Each row of a before or after table is a point. One or more steps were done to the points. Then noise was added and the rows were shuffled. The steps act on columns, c1 being the first. Name the steps. A step turns or swaps two columns, mirrors them in a line or flattens them onto one, adds a multiple of one to another, or multiplies or shifts one. Angles are multiples of 10 degrees, from the lower column toward the higher: turns from -170 to 170, lines from 10 to 170 but not 90. Use the fewest steps. Two steps may share a column if one is a turn and the other turns, adds or multiplies; they go together, in the order done. Otherwise the lowest column goes first.

Before (10 x 2)
[[ 0.02  0.01]
 [ 0.03  0.01]
 [-0.29 -0.16]
 [ 0.33 -0.92]
 [ 0.23  0.32]
 [-0.17  0.01]
 [ 0.02 -0.12]
 [-0.35 -0.49]
 [-0.01  0.23]
 [ 0.35  0.70]]
After (10 x 2)
[[-0.19 -0.30]
 [ 0.05  0.04]
 [ 0.04 -0.21]
 [-0.92  0.35]
 [ 0.00  0.00]
 [-0.11  0.03]
 [-0.46 -0.32]
 [ 0.73  0.35]
 [ 0.23 -0.03]
 [ 0.32  0.27]]
Steps: swap c1 and c2

Before (14 x 8)
[[-0.20  0.20  0.19  0.17  0.05  0.25  0.53  0.14]
 [ 0.16 -0.29 -0.30 -0.23 -0.15 -0.18  0.37 -0.05]
 [ 0.05 -0.18  0.40  0.08  0.60  0.23  0.34  0.27]
 [ 0.10  0.10  0.19  0.69  0.13 -0.56  0.38 -0.53]
 [-0.02  0.22 -0.30  0.41  0.19 -0.07  0.73 -0.34]
 [ 0.23 -0.19  0.17 -0.02  0.20  0.25 -0.07 -0.09]
 [-0.09  0.09  0.41  0.11  0.01 -0.11 -0.13 -0.20]
 [ 0.72  0.06  0.25  0.01  0.58 -0.20  0.29  0.05]
 [ 0.44  0.01  0.09  0.33 -0.19 -0.16  0.21  0.24]
 [ 0.59  0.25  0.28 -0.32  0.12  0.34  0.09  0.09]
 [ 0.09  0.08  0.26 -0.05 -0.07 -0.32  0.04  0.03]
 [-0.54 -0.49 -0.34 -0.15  0.61  0.18 -0.37 -0.43]
 [ 0.12  0.34  0.09  0.27  0.10 -0.30  0.26 -0.09]
 [-0.02 -0.12 -0.81 -0.20 -0.23  0.03 -0.14  0.03]]
After (14 x 8)
[[ 0.18 -0.73  0.11 -0.30 -0.22 -0.32  0.36 -0.07]
 [ 0.11  0.19  0.37 -0.07 -0.12  0.21  0.04  0.02]
 [ 0.09  0.26  0.55  0.91  0.21  0.07  0.36 -0.50]
 [-0.07  0.24  0.17  0.16  0.02  0.39 -0.14 -0.20]
 [ 0.45  0.04  0.17  0.45 -0.30  0.06  0.22  0.25]
 [ 0.13  0.85  0.31  0.32  0.15  0.05  0.29 -0.10]
 [-0.01 -0.30 -0.18 -0.25 -0.36 -0.83 -0.15  0.02]
 [ 0.57  0.62 -0.29 -0.41  0.18  0.36  0.09  0.09]
 [ 0.73  0.14  0.26  0.02  0.94  0.19  0.29  0.06]
 [ 0.23 -0.44 -0.23  0.01  0.30  0.23 -0.07 -0.09]
 [ 0.04 -0.45 -0.13  0.11  0.97  0.42  0.34  0.27]
 [-0.01  0.55  0.03  0.55  0.30 -0.30  0.73 -0.36]
 [-0.22  0.52 -0.20  0.23  0.08  0.24  0.55  0.12]
 [-0.54 -1.21 -0.24 -0.20  0.97 -0.31 -0.36 -0.45]]
Steps: multiply c2 by 2.5; turn c3 and c6 by 80 degrees; multiply c4 by 1.3; multiply c5 by 1.6
